Rows are points. A path goes straight from each point to the next, and from the last back to the first. The post is the endless flat space through its rows: a point in 2 columns, a line in 3, a plane in 4, and so on, so that a path can go around it. How many times does the path go around the post? Going back the other way cancels.
In the rows, zero is written as 128.

Post:
[[116 122]]
Path, 14 rows:
[[148 150]
 [ 99 176]
 [106 192]
 [156 157]
 [136 121]
 [105  76]
 [ 89  78]
 [140  62]
 [161 149]
 [141 176]
 [ 83 156]
 [ 90 105]
 [124  75]
 [155 120]]
Times around: 1

Post, 7 rows:
[[153  90 153 194 175 178  78 188]
 [162  60 123 151 145  65 130 175]
 [134 107 133  59 109 151 139  98]
 [135 109 172  75  87 107 166 183]
 [168 110  77 152 141 150 126 180]
 [152 151 143 104 146 182 163 125]
 [186 170 137 122  98 198 140  85]]
Path, 16 rows:
[[162 116 151 121  56 180 133 135]
 [166  80 178 150 123 151 137 119]
 [142  83 142 153 137 147 122 138]
 [126 111 141 131 144 120 141 181]
 [172 127 127 124 135 118 113 126]
 [233 157 120 153 118 147 101 128]
 [209  71 130 164 164 156 133 115]
 [174 128 183 205 140 245 130 148]
 [152 126 118 196 105 129 153 154]
 [117 119 100 139 140 132 121 165]
 [135 104 133 166 114 163 144 111]
 [170 146 127 162 103 122 139 161]
 [148 129  80 115 164 158 123 159]
 [149  80 151  60 130 108  93 136]
 [226 110 130 179 131 153 123 116]
 [165  89 117 128  97 152 179 121]]
Times around: 2

Post:
[[167 154 105  94 141  91 145 154  99 149 162 176 102 101]
 [141 123  95 136 108  87 154 148  96 119 147 112 180 133]
 [108 128  83 169  81  78 117 149  62 149 167 137 117 120]
 [109 102 181 102 146 192 172 107 133  73 111 129  85 111]
 [ 86 138  87 159 107 131 124 143  97 165  89 110 161 114]
 [141  96 182 104 150 224 134  88 122  97 105 139 110 148]
 [150 101 136 110 159 106  91 150 142 118 178 138  92 100]
 [155 146 116 106 102 100 114 148 149 103 161 166  92 137]
 [ 38 115 167 149 142 152 148  51 131 123  75 137 158 163]
 [176 162 170 137 160 146 132 125 138 116 147 146  96  89]
 [ 53 130 192 111 116 168 114  82 118 114 125 116 142 133]
 [ 45 110 129 125  96 145 119  15 145  99 122 108 184 120]
 [ 97 121 185 120 156 213 155  84 153 135 136 106  95 140]]
Path, 18 rows:
[[101 155  81 114 110 100 135  52 116 129 112 139 204 125]
 [136 162  93 163 158 151 130  80 137 216 104 120 141 120]
 [180 116 144  97 101 156 184  87 122 100 116 130 185 144]
 [ 66  78 149 157 142 147  98 108 139 139 133 129 107 122]
 [133  88  91 150 108 135 103 105 120  79 159 135 163 147]
 [ 91 178 178 108 157  87 129 160 131 116 193 120  89 139]
 [186  94 148  95 154 164 106  98 153  68 152 133  64  93]
 [130 128 160 137 137  97 146 147 106 182 151 137  69  92]
 [101 101 136 115 132 137 147  95 126 128 123 145 146 121]
 [109 153 111 141 143 174 186  74 134 165 128 159 114 108]
 [150 140 154 166 130 168 118 116 212  72 142  69 154  69]
 [ 85  69 137 112 163 197 135 139 145  90 125 137  88 166]
 [158 120 136 137 146 148 111 144 177  31 121 117  87 118]
 [153 109 136  39  71 184 127 100 139  51 169 119  52 180]
 [111 104 135 168  98 113 119  69  82 163 115 114 183 101]
 [122  90 106 110  77  72 201 142 102  99 198 176  77 111]
 [118 130 164 120 174 189 201 158 115 150 123 154  71 146]
 [ 63  99  85 121  98 135  31  61 143  97 104 165 156 182]]
Times around: 3
